Every row gives one point. Each copy is the shape, with its points in the same order, turned, moved and blurred by noise. Is it also mirrored, or only turned?

Shape:
-22 -8 21
-20 -12 43
28 -24 -46
-17 -15 52
-42 -9 20
32 31 -30
-18 -32 -26
-1 -14 -20
Copy 1 (8 x 3):
-30 3 14
-50 -15 10
47 -38 -12
-58 -13 6
-30 5 26
36 13 -43
18 -26 31
19 -16 2
Copy 1 is: mirrored
Copy 2, 8 rows:
9 -33 5
27 -33 17
-17 23 -53
36 -29 24
7 -41 5
-37 38 -8
-5 -27 -47
-10 -10 -31
Copy 2 is: only turned

Shape:
-24 49 33 42
-29 -37 15 9
-21 23 0 13
25 -21 11 8
12 -15 15 -27
20 -74 -12 -42
-5 -18 -15 10
Copy 1:
32 69 6 22
3 -10 45 5
1 29 -1 23
32 -23 -1 -2
3 -17 -5 -25
-12 -80 12 -24
5 -18 8 25
Copy 1 is: only turned
Copy 2 (7 x 4):
33 68 29 -3
-25 20 -3 38
0 30 24 -9
16 -11 -14 16
-10 4 -38 -4
-40 -44 -55 21
-15 -8 9 6
Copy 2 is: mirrored
Copy 3 (7 x 4):
22 -55 -22 52
-3 -23 41 -4
1 -22 -16 19
39 -6 12 -20
24 23 19 -2
9 42 50 -55
1 -14 4 -22
Copy 3 is: only turned
Copy 4:
-4 81 -8 -38
-50 3 0 -30
0 34 -18 -22
-25 14 25 13
-6 -11 32 -10
-36 -63 30 14
-25 4 -14 4
Copy 4 is: only turned

Shape, 13 rows:
16 -26 -35 -13 -38 29 12 16
51 -1 -29 13 27 -29 32 30
-46 4 18 -15 22 10 -46 -38
7 37 -9 -12 21 -11 16 21
14 -36 -28 0 -2 41 41 -3
-3 -15 2 6 -7 40 -5 -16
-7 10 -37 -1 34 -21 22 9
22 -21 -13 10 -23 71 7 -19
5 -50 -8 20 -21 52 2 13
2 -16 -3 -58 10 24 -24 -43
-2 -31 4 -46 15 64 -25 -6
-3 -34 26 -35 -12 30 4 -22
8 18 -21 0 24 -14 49 31
Copy 1, 13 rows:
45 14 4 45 -19 20 18 10
17 26 33 -27 32 13 0 35
-3 -6 -29 -15 -20 -8 33 -87
-18 47 8 -18 1 9 13 -4
49 11 43 30 -23 -9 23 1
29 -3 6 18 -30 -8 5 -37
-11 22 22 -13 27 -1 40 -3
54 7 23 48 -36 -12 -11 -28
45 -29 24 36 -37 12 0 -11
57 33 -19 -2 -22 2 46 -66
55 16 16 12 -48 31 31 -69
52 8 -9 -4 -55 -6 30 -34
-13 37 35 -16 6 -1 25 21
Copy 1 is: only turned
Copy 2, 13 rows:
38 -18 -52 -11 -16 -9 -23 10
60 -20 21 -29 30 0 19 15
-63 12 -10 30 -26 24 15 15
21 25 15 -24 10 29 5 3
50 -21 -53 22 6 11 5 0
8 -3 -29 41 -13 0 -7 10
15 10 -9 -27 26 23 38 13
37 -7 -47 57 -12 -7 -31 11
36 -23 -48 36 -35 -29 3 3
-24 -28 -25 22 -19 52 -20 32
8 -18 -36 39 -55 41 -7 33
-3 -34 -29 30 -34 30 -15 -15
49 16 1 -29 21 27 24 -10
Copy 2 is: only turned

Shape (12 x 9):
26 20 -29 2 -33 1 33 9 38
-9 -2 -11 16 -10 0 -16 5 12
9 17 -1 -17 16 -6 -1 -48 0
9 -6 29 7 -9 -38 -9 -26 -21
-38 34 -25 -21 31 64 -10 69 0
0 8 53 -5 -7 3 33 9 5
-10 -5 -2 12 33 42 41 -27 -30
11 10 -28 -43 -59 36 -10 -20 -11
-5 -13 43 25 7 8 27 -4 31
-44 -44 -36 5 -36 -57 14 -29 70
39 -10 15 -15 7 18 2 -2 7
-4 34 28 18 27 39 -12 5 8
Copy 1, 12 rows:
34 -6 8 -14 34 8 -29 -10 -49
12 4 9 23 41 -6 4 13 -6
-30 38 -11 -20 30 17 6 6 -9
-23 29 15 -5 34 -24 45 -20 -8
27 -3 2 65 -45 55 -17 33 -5
1 10 47 -4 12 38 29 -31 -7
-7 -12 -4 -32 4 49 36 25 16
-21 -2 -19 30 51 42 4 6 -76
9 2 52 -18 29 25 6 -15 21
26 36 59 -26 87 -41 -11 56 -37
-35 -17 8 -8 18 11 -4 -19 -12
-2 15 2 32 5 48 3 -8 35
Copy 1 is: mirrored
Copy 2 (12 x 9):
29 -8 -30 33 -34 31 -50 20 5
6 13 -13 17 26 6 -29 2 19
28 12 29 23 -1 12 13 13 -4
5 5 4 -21 12 -15 5 1 -26
35 35 -51 61 34 63 6 -58 60
10 16 -28 -33 -15 39 9 -4 5
-19 15 19 23 -32 18 25 -33 39
64 -4 -31 37 -17 -26 7 23 44
-19 15 -5 -32 -4 46 -16 8 21
-38 34 -24 35 20 2 -48 95 -7
25 -30 -2 0 3 31 5 -1 18
30 26 9 -7 14 46 -11 -38 35
Copy 2 is: only turned
